Every row gives one point. Each copy is the shape, with its points in the same order, turned, moved and blurred by noise. Is it also mirrored, or only turned?
In the rows, zero is written as 128.

Shape (6 x 3)
[[ 75  87  75]
 [169 154 172]
 [124 152 129]
 [ 88 105 154]
 [101 153 175]
 [121 146  29]]
Copy 1 (6 x 3)
[[ 76 103  39]
 [157 132 158]
 [105 115 133]
 [ 93 166  90]
 [ 91 158 142]
 [ 99  32  74]]
Copy 1 is: mirrored
Copy 2 (6 x 3)
[[115  72  83]
 [115 191 175]
 [136 153 126]
 [136  99 159]
 [162 142 174]
 [121 138  31]]
Copy 2 is: mirrored
Copy 3 (6 x 3)
[[181 165 179]
 [100  63  97]
 [131 122 114]
 [112 128 164]
 [ 78 124 126]
 [221 159 101]]
Copy 3 is: mirrored
Copy 4 (6 x 3)
[[165  46  93]
 [ 84 164 141]
 [134 132 127]
 [118 107  73]
 [120 161  83]
 [194  67 169]]
Copy 4 is: only turned

Shape (11 x 6)
[[148 218 101  86 148 100]
 [ 79 221  97  56 130  72]
 [119  68 144 112 160 143]
 [ 95 109 143 181 119 130]
 [166 141 116 135 116 181]
 [135 111 113 188  91  91]
 [100  92 134 154 142 138]
 [144 123  98 110 119 101]
 [ 84 215 128 126 136  72]
 [133 127 170 144  79 107]
 [157  88 178 222 125 107]]
Copy 1 (11 x 6)
[[ 77 108 149 115 205 208]
 [ 89 117 176 171 189 249]
 [143 179  98 170 150 105]
 [138 158 176 145 109 106]
 [ 93 106 115 120 158  92]
 [141 139 159  95  80 131]
 [126 172 135 155 122 102]
 [126 130 103 127 132 176]
 [107 133 213 134 174 211]
 [179 108 159 126 134 127]
 [179 172 159  72 103  77]]
Copy 1 is: mirrored
Copy 2 (11 x 6)
[[188 102  76 147 163  30]
 [182 123  35 177  98  22]
 [ 80  78 148 113 110 110]
 [130 157 164 111 105 127]
 [113 123 136  94 188  86]
 [157 157 134 116 137 161]
 [111 121 160 128 114 118]
 [136 102  91 131 148 122]
 [203 143  98 154  93  47]
 [151 138 113  53 119 120]
 [162 121 194  67 120 168]]
Copy 2 is: only turned
Copy 3 (11 x 6)
[[ 46 141 129 138 160  89]
 [ 69 104 169  90 199  70]
 [195 115 103 147 101 133]
 [160 137 128  94 114 196]
 [118 150 131 187 130 172]
 [138 190 168  93  93 172]
 [171 124 131 122 104 174]
 [130 161 156 138 117 104]
 [ 68 123 137  58 172 116]
 [156 200 121 102 159 156]
 [162 200  87  90  68 206]]
Copy 3 is: mirrored

Shape (12 x 9)
[[121  82  75 164 105 122  82 175 227]
 [145 180 161 115 113 145  99 150 102]
 [184 152 159 107  94 159 124 190 142]
 [ 93 107 163  54 132  93  84 113 119]
 [141  59  51 120 132 145 138 150 190]
 [157 170 151 110 149  94 138 208 138]
 [ 64  85  72 121  95 136 124 162 180]
 [166 201 149 114 170 162 103 161 150]
 [ 76  91  81  97 125 161 110 191 191]
 [173 241 161 120 129 116 144 146  93]
 [ 85  87 149 120 154 122  90 151  72]
 [ 79  56 123 146 123 153 146 147 221]]
Copy 1 (12 x 9)
[[175 112 175 201  93 178  41 122 191]
 [134 131  91  85 143 159 144 100 151]
 [169 146 154  68 110 171 144 100 157]
 [105  43 106 147 115 116 169 137 172]
 [161 140 200 205  83 107  93  95 190]
 [121 137 116  70  52 149 115 121 152]
 [167  82 159 175 111  97  53 100 198]
 [ 83 161 134  87 121 178 124  92 132]
 [137  90 188 149 107 114  60  95 218]
 [122 161  61  56 106 152 148  77  97]
 [116 111  90 139 138  94 135 170 205]
 [163  90 207 177 118 104  53 151 154]]
Copy 1 is: mirrored
Copy 2 (12 x 9)
[[137  63 189 196 165 163 143  30 105]
 [113 136 129  77 131 119  76  80 134]
 [ 92  66 135  97 129 107  80  85 143]
 [167 150  87 146 104 186  69 108  95]
 [109  70 155 211 139 179 165  93 151]
 [ 92 102 177 104  93 111  84 112  90]
 [156  70 159 152 161 220 151  81 116]
 [ 49 136 122  97 136 107 107  81 109]
 [ 98  65 160 157 160 231 132  75 105]
 [ 99 149 139  29  86  74 103 110 124]
 [152 153 150 146 172 181  53 139 131]
 [150  39 133 187 191 171 163 106  84]]
Copy 2 is: only turned
Copy 3 (12 x 9)
[[160 143 176  82 100 218 111 189 118]
 [114 115 115 148 139 112 179 134 194]
 [106 114 126 161 148 158 207 173 151]
 [107  82 137 105  50  87 154 109 149]
 [124 164 156 102 100 204 124 130  64]
 [ 81  78 178 175 151 150 147 140 171]
 [123 105 122  61  98 197 102 133 109]
 [139 124 160 170 143 152 190 100 199]
 [109 114 144  52 102 211 149 117 125]
 [117  96 117 213 171 107 150 126 214]
 [ 92 118 163  56 111  68 143 120 141]
 [169  88 158  66 122 186 138 136  60]]
Copy 3 is: mirrored
Copy 4 (12 x 9)
[[103 102 122 154 191  53  39 205 113]
 [136 144  68 114 137 182 122 135 132]
 [107 152 104 161 141 195  93 172 151]
 [131 183 133  43 155 110 104 105 139]
 [ 73  78 168 155 192  72  95 157 145]
 [166 170 117 182 130 151  93 124 126]
 [112  70 156 101 190  99  53 159  99]
 [ 99 161  54 172 138 160 111 109 111]
 [ 88  91 151 124 202 111  32 124 113]
 [165 166  69 158 117 202 168 127 101]
 [147 108  99  67 119 108  83  92 179]
 [ 65  88 168 114 134  71  45 169  89]]
Copy 4 is: only turned

Shape (15 x 12)
[[192 115 189  11  42  81 135  84 114  86 125  98]
 [107 142 183  68 174 151 114  91 176  81 132  90]
 [249 126 225  20  61 132 129  78  96 160  74  83]
 [146 159  93  35 146 113  75  93 131  97 143  85]
 [155 178 170 140 148  97 185 112  72 119 110 167]
 [108 152 137  75 192  98  61 124 167 122 158  99]
 [ 80 189 178 168  95 129 170 136 101 158 118 184]
 [ 87 125 131 161 138  88 183 120  90 137  77 133]
 [123 143 149 178 108 143 118 141  95  88  93 145]
 [134  90  91  66 172 131  89 120 194 115 171 128]
 [122 130 168 135 146 130 165 138  56 112 136 166]
 [121 136 177 175 123 118 130  70 102 132 158 120]
 [120 146 185 200 138  78 132 131 123 108 101 184]
 [140 145  85  87 160 128 107  69 183  87 137 138]
 [155 160 147 202 102 104 193 165 125 107 130 118]]
Copy 1 (15 x 12)
[[132 104 205  46 130 122   9  69 122 130  73 113]
 [104 111 117  81 164 117  71 122 148 210 184 114]
 [178  93 200  28 125  50  30  96  35 151  76  98]
 [ 92 112 120  36 165 145 103  68 143 116 163  86]
 [117  89 103 106  35 114  96 167 107 113 109 153]
 [ 66 132  84  75 152 146 126 119 143 158 167  54]
 [ 72 111  99 176  71  78 144 160 132 137  67 172]
 [101 127 155 167  51 112 132 160 137 109 145 114]
 [142 149  97 166  68  95 102 113 139 137 126 130]
 [127 108 105  81 191 201 150 100 132 172 148  73]
 [109 133 104 143  85 140  92 170 102  99 121 168]
 [ 86 187 128  94  77 116 130 139 110 176 108 156]
 [100 142  96 172  18 119 116 152 115 176 104 111]
 [115  91 101  74 124 165 152  70 150 174 172 109]
 [155 133 109 133  43  94 142 174 195 129  69 133]]
Copy 1 is: only turned
Copy 2 (15 x 12)
[[ 99 219 155  77  75 146 113  57 226 141  83 152]
 [174 178 113 157  51 137  56  86 141 161 168  98]
 [ 19 218  89 120  68 118 133  41 237 154 115 185]
 [151 195 127 172  70 155  89 157 197 168  92  87]
 [125 126  91 106  46 184 183 113  98 119 117 150]
 [184 150 136 212  60 145  95 142 180 129 148  74]
 [165  94  81 122 110 129 170 116  81  72 120 181]
 [113 133 116  96  69 153 143 170  87  64 150 131]
 [123  91 132 101 114 123 145 145  98 154 141 138]
 [146 126 153 202  81 179  26 134 174 119 109  77]
 [136 101 135 122  59 178 145 132 101 124 135 193]
 [132 151 160 171  84 119 155 106  69 120 123 145]
 [141  59 139 117  67 122 185 108  93  95 141 112]
 [143 143 117 162  64 157  61 125 138 150  83  50]
 [117 109 126 105 151 192 182 103  86 109 154 108]]
Copy 2 is: only turned
